Rows are points. Before rounding, the points of a table are all equally far from one centre. They may lie mostly on one side of it. Where is the centre, to within rounding?
In the rows, zero is written as 128.

Points (6 x 3):
[[ 52 109 123]
 [ 61 137 110]
 [ 69  83 129]
 [ 63  87 151]
 [ 53 106 161]
 [ 51 105 129]]
Centre: [ 94 122 141]

Points:
[[160 177  60 132 106 140]
 [193 159 124 175 121  57]
 [102 130  85 172  69  84]
 [191 159  77  72  98  69]
 [140 117 127  93  50  62]
 [131 184  75 102 136 131]
 [212 151 137 100  91 117]
 [195 165  83 136  74 119]
 [150 124  90  33 104  78]
 [216 145  97 172  88  84]
 [196 132 102  59  80 119]
 [240 121  92 152 119 137]
 [146 179 123  71 131 100]]
Centre: [155  97  98 124 131  98]

Points:
[[189 188 160 120  65 100 180  75  92 149  64]
 [110 160 139 125 167  42 181  78 150 155  38]
 [116 151 116  95 116  47 199 135 111 171  44]
 [155 167  95 135 162 101 191 154 157 175 107]
 [151 162 150  74 196  99 196 120 153 167  58]
 [141 103  94 117 147 146 122 163 145 215  63]
 [108 139 130 102 161  51 170 153 110 196  39]
 [107 144 173 120 180 122 202 110 190 215  96]
 [167 153 167 128 170  75 186 144 138 197  82]
 [169 140 107 143 180  84 129 127 160 185  51]
 [126 100 162  95 132 121 212 142 104 172  98]
 [126 101 114 112 190 114 142  87 174 222 113]
 [174 121 160 135 147 123 142 150 141 180  25]
 [144 153  89 133 183 105 159  84 148 158  13]
 [191 150 140 127 164 127 186 153 124 171  87]
 [127 163 115 169  93  67 204  77 115 193  44]
 [106 131 130 116 107 117 237 114  80 215  87]]
Centre: [107 177 140 108 122 130 132  92 121 186  83]

Points, 25 rows:
[[219 122 173 103 161 114  89 126  76 103 138  87 109  98 141 106  90 116]
 [211 135 193  85 130 156  95 153  94 134 153 138 134 114 152  92 152 112]
 [249 100 186  95 159 108  84 129 123 123 127 131 112 118 144 110  98 130]
 [216 124 170 107 158 112  59 128  99 119 108 109  90 137 134 105 113 124]
 [185  94 145  99 144 114 105 138  84 112 130  81  96 159 136 119 143 152]
 [220 114 173  79 146 117 106 122  87 129 154 127 105  78 136 113 100 122]
 [213 101 188  96 143 111  90 156  82 132 120 100 116  84 147 130 146 131]
 [158 137 178 101 175 106  97  99  75 116 141 146 158 112 162 117  89 119]
 [208  99 207  83 111 105  92 113  97 141 140 125 120 137 164 113 109 125]
 [216 131 177  89 121 102  91 158  88 101 134 108 112 106 133 103  88 101]
 [170  90 166 124 160 112  82 115  67 142 117 125 113 129 154 105 109 105]
 [175 132 174  68 107  68  86 120 111 101 150 121 116  95 164 128 145  93]
 [202 111 167 104 161 110  85 126  83 124 153  76 107  95 162 107  96 125]
 [204 133 152  81 143 128  69 140 109 144 126 101 102 109 130  99 147  82]
 [222  98 157  65 136  96  92 122 104 138 145 141 124  97 170 100 150 133]
 [194 121 171  99 120 152  68 134 109 100 135 107  86 103 141 114 151 130]
 [206 115 148  97 138  85 116 136 118 122 137 107  77 100 188  98 117 144]
 [227  96 168  92 144 140 110  96 109 154 146 147 128  86 121 105 125 127]
 [205 126 159  70 130 103  85 121  97 133 155  87 109 108 175  88 129 142]
 [199 127 186 105 162 110  94 198  91  95 125 123 121 126 156 110 135 119]
 [191 120 149  96 122 111  74  93  75  78 121 144 140 122 154 136 117 137]
 [190 141 179  89 165 156  64 112 128 145 135  86 125 108 158 110 127 124]
 [239 123 156  72 150 123  81 135 138  92 147 124 108 135 167 117 118 106]
 [215  81 189  95 152 139 103 134  93 129 126 122 125 117 179 112 134 145]
 [210 130 162  95 158  92  76 181 128 114 122 100 127  95 142 129 111 156]]
Centre: [188 129 159 125 140 105 117 123 128 115 139 116 144 122 140 114 136 119]

Points (29 x 24):
[[ 71 199 133 162 149 125  79  74 172  97 164 158 119 186 115 104  58  98
  202  85 149 170 102 107]
 [108 198 150 155 189  76  94 148 142 108 202 176 160 180 115 183  75 113
  208  77 116 175  86  96]
 [138 230 111 183 135  94 101  76 132  71 183 139 112 184 146 140  90  97
  151 109 156 186 100 102]
 [ 32 190 131 178 148  99 122 154 139  56 183 200 117 155 128 155  60 170
  175  73  58 147 118 102]
 [113 193 105 134 176 101  94 141 175  89 156 186  94 154 122 167  80 114
  209  64 105 207  88 142]
 [ 29 179 140 169 118  68 112 133 135 136 226 133  95  73 105 156  60  85
  192 151  85 117 143 119]
 [ 82 173 119 149 178  59  98 108 118  67 189 152  56 134  94 164  52  89
  236 117  96 146 112 142]
 [104 148 166 144 161  65  87 170 140  83 165 187  57 213 134 162  69 114
  224  96 102 160 126 131]
 [ 92 231  98 163 111  81  97 159 163 109 141 150  90 156 109 160  51 114
  220  87 122 161  98 110]
 [ 80 179  92 121 199  93 120 152 210 103 209 158 129 174 112 123  59 106
  165 103 115 174 116 150]
 [ 80 170  68 172 133  15  79 126 142 112 228 121 135 136 128 134  72 145
  150 115 135 127  81  98]
 [ 58 151 127 175 126  57 120 103 165 112 190 144  82 151 142 181  24 126
  173  82 156 125  79  89]
 [130 200 131 101  98  76 110 141 173 128 155 147 108 185 106 159  61 117
  224  51 101 130  88 129]
 [109 175  92 115 125  48  60 131 115 104 181 162  91 208 111 152  52 134
  189  74 139 174  95  63]
 [106 186 133 161 112 116  99 133 143 114 208 144 201 164 163 156  41  80
  209  85 161 114 105 133]
 [109 206  97 144 106 103  85  99 208 106 161 171 123 116 142 162  64  68
  215  99 121 147 113  87]
 [117 161  66 130 142 104 119 164 179  82 177 198  53 138 153 144  59  92
  217 100 141 128  98 123]
 [131 204  84 135 161  75 126 139 176  97 157  77 122 133 100 156  32 118
  188  71 112 172 109  66]
 [138 220 151 123 125  40  74 150 116  83 157 137 171 152 125 178  68  85
  182  92 109 152  93 108]
 [117 238  82 165 175  97  56 144  87  98 129 145  76 165  79 167  66 103
  214  99 150 145 145 111]
 [108 208  54 143 191  99  89 149 186 121 216 168 115 139 146  99  59 121
  142  94 129 105 117 148]
 [ 93 199 116 102 129 113  53 100 181 143 143 203 115 151 168 102  57  94
  202 138  99 143 100 104]
 [ 50 211 132 162 150 104  44 129 125 111 179 151  76 150 109 184  20  67
  189  91 108 143  93  96]
 [111 186 139 167 149  87  44 174 144  89 239 175 118 144  96 155  53 146
  184 100  85 194 147  94]
 [ 85 201 100 111 124  36 114 131 144 130 200 142  70 130 138 136  55 116
  203  66  80 150 100 100]
 [ 67 183  83 134 130  63  86  78 159 133 179 145 139 159 121 179  54  88
  216  95 129 151  69 129]
 [ 69 230 103 125 113  68  97 173  95  87 151 111 126 158  77 170  76 157
  206 135  69 183  96 114]
 [112 218 126 159 120  70  71 140 130  49 181 124 120 174 117 123  51 128
  152  93 105 171  80  64]
 [ 46 190 126 153 138  66  92 115 144  85 175 149 131 157 117 164  96 107
  200  74 175 174  77 115]]
Centre: [106 131 113 130 144 145  94 130 113 120 160 119 115 146 133 167 109 133
 151 122  98 118 139 108]
